Each row is a point. Examples show where two turns around zero, p and q, send a point. Write where each new point lands after one turn and then the other. Backwards means that the second turn is done in reverse. Each puzzle has new turns, and all numbers are rounded.
(in the rows, 128 means zero)

Turn p:
[138 163] => [ 99 150]
[155  87] => [176 139]
[ 92 134] => [110  96]
Turn q:
[173 149] => [ 82 108]
[132  81] => [125 175]
[104 126] => [152 129]
[102 156] => [153  99]
Where do these land?
p, then q backwards: [ 94 149] => [159 153]
p, then q: [181 115] => [96 84]
q, then p: [109 120] => [128 149]

Turn p:
[133  97 181 130] => [ 85 168 113 141]
[179 119 132 148] => [ 92 130 164 105]
[123 115 126 125] => [131 137 120 121]
[126 205  80 132] => [171  57 160 145]
[107  95 141 142] => [112 142  92 116]
[ 98 137 106  92] => [178 133 117 139]
Turn q:
[103 117 152  94] => [125 167 108 105]
[144 120 146  95] => [121 160 148 111]
[121 167 131 196] => [144  96 110 196]
[122 115 140 159] => [105 119 113 150]
[150 121  70  96] => [144  97 161  77]
Where do these land?
p, then q: [130 173 109 104] => [ 88 133 152 156]
p, then q backwards: [146  99 160 138] => [131  93 160 120]
q, then p: [135 141 104  86] => [128 160 162 148]
q, then p backwards: [150 157  70 114] => [141 159  67 123]
p, then q: [129 140 130 125] => [119 127 127 136]
p, then q: [121 112 165 178] => [141 107  76 100]
p, then q: [ 84  74 159 151] => [181  82 112  94]

Turn p:
[114 131 166 195 112 154] => [ 81 131 119 156  68 110]
[158 145 129  93 125  92] => [146 120 131  73 146 129]
[133 136  90 157 130 136] => [157 130 136 152 112 102]
[158  93 130  68  42 122] => [155 167 150  76 110 214]
[112 150 114 107 130 153] => [148 131  92 141 139 136]
[141 122 105  98 180 118] => [143 130 136 125 189 107]
[ 79 134 116 137 166 110] => [123  79 124 163 154 116]
[115 120 149 193 128 159] => [ 89 137 128 170  84 104]
[143 121 151 103 139 109] => [112 128 134  96 152 134]
Turn q:
[ 57 144 120  91 156 150] => [142 125  47 104 114 150]
[ 85 129 117 146 129 165] => [113 113  88 152 110 154]
[146 129 139 118 110  84] => [152 156 153 126 146 105]
[165 149 120 110 123 154] => [114 134 157  98 105 148]
[106 140 121 170 114 142] => [105 133 114 170 110 132]
[148 112 113 189 155  44] => [ 94 142 142 158 189  49]
[165 104 118  95 109 140] => [140 122 168 105 144 161]
[152 118 176 105 128 146] => [163  99 156 109 103 125]
Where do these land?
q, then p backwards: [140 149 163  85 154 137] => [163 165 125 130  98  97]
p, then q backwards: [131  78 147 138  64 110] => [172 153 117 116  90 184]
p, then q: [126 147  75 158 168  95] => [139 112 167 135 172  74]
p, then q: [ 99 161 153 108 116 144] => [101 130 115 128 150 172]
p, then q: [145 117 100 102 115 149] => [105 133 149 105  97 123]
q, then p backwards: [126  77 146 158 117 149] => [ 74 117 102 140 139 107]
q, then p: [153 130 155 141 103 146] => [ 97 138 131 114  95 139]
q, then p: [103 165  85 133 187  93] => [182  66 118 143 167 134]

Turn p:
[121 145 120 154 130 136 137 140 115] => [137 132 115 127 103 128 148 116 118]
[122 111 134 129 129 143 136 128 151] => [122 115 131 117 118 117 121 142 148]
[131 110 114  39 127 142 135 140 139] => [138 122 177  95 190  93 121 127 143]
[120 131 127 137 122 142 135  78 131] => [111 137  99 146 135 111 142 154 141]
[166 153 116 149 142 121 135 134 114] => [148 132 100 128 120 128 118 116  87]
[122 118 125 148 139 108 126 139 141] => [129 125 140 141 101 133 112 129 125]
[122 196 127 132 122 106 109 127 127] => [ 96 142 130 135 127 138 156 119  71]
[128 107 142 111 106 129 138 134 148] => [110 127 139 108 135 124 109 125 154]
[119 115 145 113 145 126 125 133 125] => [139 129 147 121 134 142 126 144 137]
[119 121 138 126 124 113 135 130 113] => [131 148 134 130 128 141 126 124 138]
[140 116 136 155 132 139 102 138 107] => [145 105 109 138 121 159 131 118 131]
[125 113 112 143 119 129 123 115 125] => [128 123 117 151 124 121 127 121 142]
Turn q:
[143 129 134 142 105 135 136  96 143] => [106 105 109 141 115 144 131 132 147]
[ 87  98 110 138 140 126 152 126  91] => [122 140 143 159 169 119 132 157  94]
[125 117 114 139  85 124 153 123 130] => [113 109 111 141 131 109 147 160 141]
[147 128 144 114 155 109 101 146 138] => [139 147 151 112  99 126 124  98 124]
[129 144 124 103 140 130 144 112 144] => [122 110 131 104 136 148 144 118 120]
[138 125 123 140  97 140  99 110 145] => [121 118 110 147 123 124 127 111 168]
[130 127 123 138 145 140 139 137 147] => [137 103 137 126 126 126 114 125 118]
[131 125 111 142 135 129 125 143  86] => [154 153 139 144 139 130 122 154 129]
[117 139 124 139 148 112 100 144 130] => [131 147 154 118 132 118 104 116 137]
[137 141 167 136 135 125 116 142 116] => [130 155 116 117 103 134 103 125 120]
[124 135 135  76 124 137 145 130 139] => [132 120 109  96 135 130 162 111 108]
Where do these land?
q, then p: [125 137 144 119 134 138 142 141 107] => [146 127 126 123 144 126 140 110 112]
q, then p backwards: [125 120  74 149 137 140 121 120 130] => [117  90 112 100 140 130  96 122 124]
q, then p: [126 158 140 127 109 131 139 147 122] => [132 119 154 124 146 113 126 109 114]
p, then q: [113 117 140 117 110 139 135  97 131] => [123 107 146 104 138 110 115 121 120]
q, then p backwards: [118 117 121 110 130 102 133 133 117] => [107 152 124 110 131 126 136 125 127]
q, then p: [128 155 125 113 110 127 126 130 144] => [124 128 150 125 143 103 119 136 132]
q, then p: [111 117 141 153 112 115 141 112 130] => [126 127 150 143 101 137 146 117 138]
q, then p: [117 115 138 125 107 137 113 118 130] => [124 134 127 153 113 111 132 131 122]
q, then p backwards: [225 126 105 115 172 124 119 142 139] => [ 85 100 129 160 175 131 123 205 102]
p, then q: [120 125 136 132 157 136 134 143 143] => [139 138 109 126 107 110 142 129 125]
p, then q: [119 121 138 137 127 132 122 151 125] => [126 116 105 136 124 129 138 120 126]
q, then p: [110 129 134 139 132 116 110 101 117] => [118 121 131 133 110 132 157 148 121]

Turn p:
[104 162 183  88 101 116 107 194 114 124 139] => [158 189 167 150 141 131 113 117 108 147  61]
[122 167 157 111 102 132  93 106 135 148 115] => [148 146 113 125 139 171 129 137  79 131 111]
[ 80 117 116 107 152 108 181  70 116 102 105] => [141  86 115  83 156 160 124 112 191  93 119]
[ 94 135 110 145  97  97 100 132 147 101 148] => [103 103 135 114 148 129 105 120 113 178 100]
[150 148 105 173 190 108 149  90 152 116 139] => [114 107  59  87 115  89 129 100 140 121 156]
[107 131 132 126 150 197  73 101 182 195 190] => [135 109  95 174  36 187 124  89  78 156 147]
[156  72 148 103 109 112 153 116 131 109  81] => [161 109 182 104 159 118 133 150 133  93 162]
[133 132 115 100 137 117  89 140 106 126 136] => [112 153 142 138 145 140 155 100 121 145 129]
[140 100 123 150 148 113 178 149  99 139  64] => [154 115 124 142 159  81 157 166 176  94 139]
[139 136  99 120 108 128 145 121 151 143 146] => [ 97 108 126 139 122 128 109 122 108 103 127]
[131 109 141 154 135 145 149 124  90 153 157] => [131 147 112 159 113 132 102 141 165 130 158]
[180 126 106 159 106 162 119 195 111  81 115] => [ 82 164 168 123 105  69 155 182 125 145 127]
Turn q:
[104 195 131 133 158 114 150 110 155 122  95] => [ 99  97 202 119 150 149 125 121 141 124 147]
[ 79 147 123 112 143  83 120 142 129 141  84] => [101 143 187 136 138 145 142 106 126 149  87]
[177 147 126 159  94 167 127 147  94 117 119] => [172 123 114 151 159  82 138 138 108 107 165]
[136  85 115 140 149 134 182 104 127 136 133] => [157 141 119 110 109 159 135 163 172 109 130]
[142  89 168 153 146 154 151 149 130 134 153] => [150  98  99 125 107 109 120 179 146 123 107]
[ 97 142 137  87 102 105 119 118 177 137  83] => [ 94 127 178 130  82 142 149  87 102 128 122]
[179 133 142 186 136  85 167 111 109 153 164] => [139 138 120 104 144 106 148 192 173 173 173]
[105 102 130 167 116 130 119  97 100 154 162] => [112 176 105 128 129 127 104 181 123 129 130]
[138 104 147 133 118 118 152 122  98  90 145] => [168 134 113  82 131 123 123 146 117 136 123]
[ 67 169  94  73 101 110 116 158 158 131 125] => [ 69 145 160 118 126 114 130  50 125 107  98]
[174  82 119 154 145 145 135 138 113 125 134] => [172 121  81 142 134 135 147 158 145 127 129]
[110 136 109 113 154 128  83 127 192  91 108] => [ 83  82 123 134 133 180 144  89 100 119 118]
[155 134 123  53 102 191  44 140  79 134 158] => [152 142  66 186 123  94  58  53  88 134 136]
Where do these land?
q, then p: [ 71 117 146 134  88 142 126 144 147  91 105] => [142 159 159  98 170 146 145 153 170 124 112]
p, then q backwards: [ 87 155 153 111 109  97  89 147 119 162 128] => [122 108 116 119 156 116  79 142  80 116  96]
p, then q: [ 88 139 138 106  84 108 115 187 180 101 160] => [154 148 178 181 105 138 125 154  75 175 118]
p, then q backwards: [133 168 116 170 161 138 157 167 108 134 167] => [121 104 121 110 108 135 115 157 125 188 182]
p, then q backwards: [124  84 113  76 135 126 123 108 119 104 104] => [131 162 103 129 143 111 168 121 153 105  89]
p, then q: [162 139 122 170 123  93  95  95 102 121 137] => [ 94 150 115 138 153 130  93 107 181 138 112]
q, then p: [144  82 160 167 117 123 160 105 160 106 124] => [105 147 193 158 121 110 117 140 140  97 109]
p, then q: [159 160 174 110 160 108 107  97  99 176  81] => [166 107 113 113 190 133 118 110 184 116 179]
q, then p backwards: [154 112 126  76 132 168 186 154  79 170 118] => [104 100 192 123 178 133 186 170 120 144 138]
q, then p backwards: [136 101  84 125 183  95  88  93 131  93 119] => [ 80 149 124 108 120 122  75  70  95 146 132]
p, then q: [ 77 155 110 128 116 130 144  93 170 110 178] => [128 165 116 171  98 167 118 106  76 102 115]
p, then q: [159 143  74 154 145 130 185 145 134 163 120] => [104 147 120  72 166 154 177 133 113 118  96]
p, then q backwards: [147 157 150 119  97 152  95 148 123 118 127] => [ 96 104 140 142 101 103 113 105 109 134 107]
p, then q: [152  80 127 146 139 182 123 109 121 142 124] => [114 129  87  96 113  72 132 139 135 107 131]

Turn p:
[114 123 136 125 126 151 118 127 139 141 146 103] => [128 130  98 117 133 144 125 145 133 149 126 138]
[151 115 133 140 125 135 139 101 144 119 125 217] => [138 104 174 163 102 143  80 134 107 104 107  91]
[139 115 133 106 134 123 111 146 146 137 118 110] => [129 138 106  99 117 132 140 131 136 108 119 125]
[133 163 114 114 152 114 125 115 128 139  78 109] => [113 131 148 103 150 119 155 144 143  97 166 118]
[105 113  98 139 152 131 119 128 121 130 136 119] => [103 132 118 140 126 155 142 110 138 141 144 126]
[107 121 137 130 130 124 112 147 133 131 132 125] => [133 139 119 118 131 144 123 113 142 130 120 139]
[111 124 127 133 142 126 125 116  93 132  94 112] => [112 138 153 136 136 132 160 138 154 129 137 146]
[130 123 141 124 151 114 120 122 140 117 141 108] => [143 106 106 123 130 138 147 121 135 120 131 131]
[225 127 128 134 137 141 146 129 123 104 133 114] => [126 112  98 162 119  83 154 153  75  81 115 120]
[119 128 125 103 122 117 109 122 122 134 137 125] => [129 127 123 114 130 124 134 124 151 141 118 110]
[109 140 122 119 151 138 151 137 111 122 136 134] => [146 148 134 147 134 137 139 122 124 142 152 120]
[108 150 130 140 134 124 117 129 124 142 136 165] => [133 133 142 142 146 138  93 115 148 127 136 115]
[116 115 134 140  86 116 151 133 132 142 140 125] => [130 126 132 117 104 107 103 121 125 156 124 154]
[125 137 133 144  51 137 149 140 136 102 138 126] => [130 128 143 109 135  95  98 120  81 164  99 156]
Turn q:
[112 124 112 133  67 139 129  91 135 126  92 132] => [123 126  88 122 152 181 116 168 123 112 138 121]
[141 134 119 122 145  88 112 136 139 145 146 133] => [118 154 155 116 135 114 149 126 125 147 109 142]
[132 130 111  97 152 122 139 155 140 124 135 142] => [123 106 161 113 111 119 147 126 129 137 109 116]
[151 151 117 137 141 148 136 131  94 131 141 116] => [131 132 130 158 116  97 123 131 130  95 113 129]
[112 114 139 122 102 124 145  84 111 118  90 107] => [158 129  78 120 117 153 114 159 113 129 141 133]
[125 134 144  98 133 127  96 146 132 132 144 134] => [116 135 154 131 125 118 113 129 143 163 125 113]
[116 132 129 143 114 141 126  80 142  95 111 127] => [125 109  94 126 138 159  95 133 113 123 126 154]
[147 105 117 127 162 125 103 168 132 135 134 123] => [141 133 151 124 134 110 146  94 160 139 104 116]
[132 104 127 121 157 128 126 144 126 150 171 147] => [111 145 160 130  97 122 148  99 151 133 130 132]
[138 146 143 148 162 140 137 147 110 149 118 147] => [125 133 130 158 121 106 142  95 103 120 124 105]
[ 88 139 124 148 108 134 138 117 130 122 121 105] => [122 126  99 101 139 125 106 136 119 106 152 126]
[140 125 138 138 130 114 131 160 113 112 147 144] => [146 131 170 138 132 121 130 114 125 121 140 129]
[131 124 144 129  91 134 145 105 160 126 115 106] => [125 107  94 128 148 141 134 155 132 139 155 147]
Where do these land?
q, then p: [109 102 138 163 114 103 143 111  91 135 129  66] => [129 115 111 134 146  88 123  94  98 115 132  63]
p, then q backwards: [129 109  99 116 134 110 131 134 138 111 118 151] => [109 120 120 128 151 135 137 145 118 136 129 162]
q, then p: [120 133  91 169 124 122 108 128  87  96 132 122] => [135 111 141 129 173 136 158 126 113  93  99 106]
q, then p: [128 133 142 121 163 118 142 109 123 127 115 119] => [105 131 150 133 115  97 125 128 139 132 124 120]
q, then p backwards: [118 134 143 121 115 144 118 130 139  99 137 143] => [111 136 123 152 124 128 130 104 143 135 133 148]
p, then q backwards: [136 138 128 128 124 103 148 105 147 133 129 130] => [112 133 138 118 131 137 152 147 131 106 134 118]
q, then p: [151 114 138 136 120 187 102 122 147 143 111 143] => [ 84 109 118 128 125 174 118 137 113 135 155 152]
q, then p backwards: [116 139 131 123 122 109 136 154 148 113 111 149] => [117 147 116 118 121 132 135 105 146  97 119 131]
q, then p: [153 122 132 116 125 118  97 119 136 142 159 124] => [140 131 137 115 137 140  86 130 136 110 148 132]
p, then q: [114 135 117 114 131 130  99 105 140 140 142 143] => [121 121 103 111 131 114 128 120 161 142 123 123]
p, then q: [135 134 117 113 145 129 148 117  77 135 113 152] => [129 128 125 131 156  94 135 119 108 127 168 153]
q, then p: [119 133 141 134 118 105 136 198 126 142 127 118] => [173 102  92 129 119 103 155 126 142 124 150 138]
q, then p: [133 132 133 119 144 164 137 126 141 140 150 149] => [120 113 143 119 119 146 111 124 131 158 124 156]
p, then q backwards: [131 134 141 117 113 151 145 133 152 135 118  83] => [111 135 126 120 114  89 150 103 139 130 121 101]
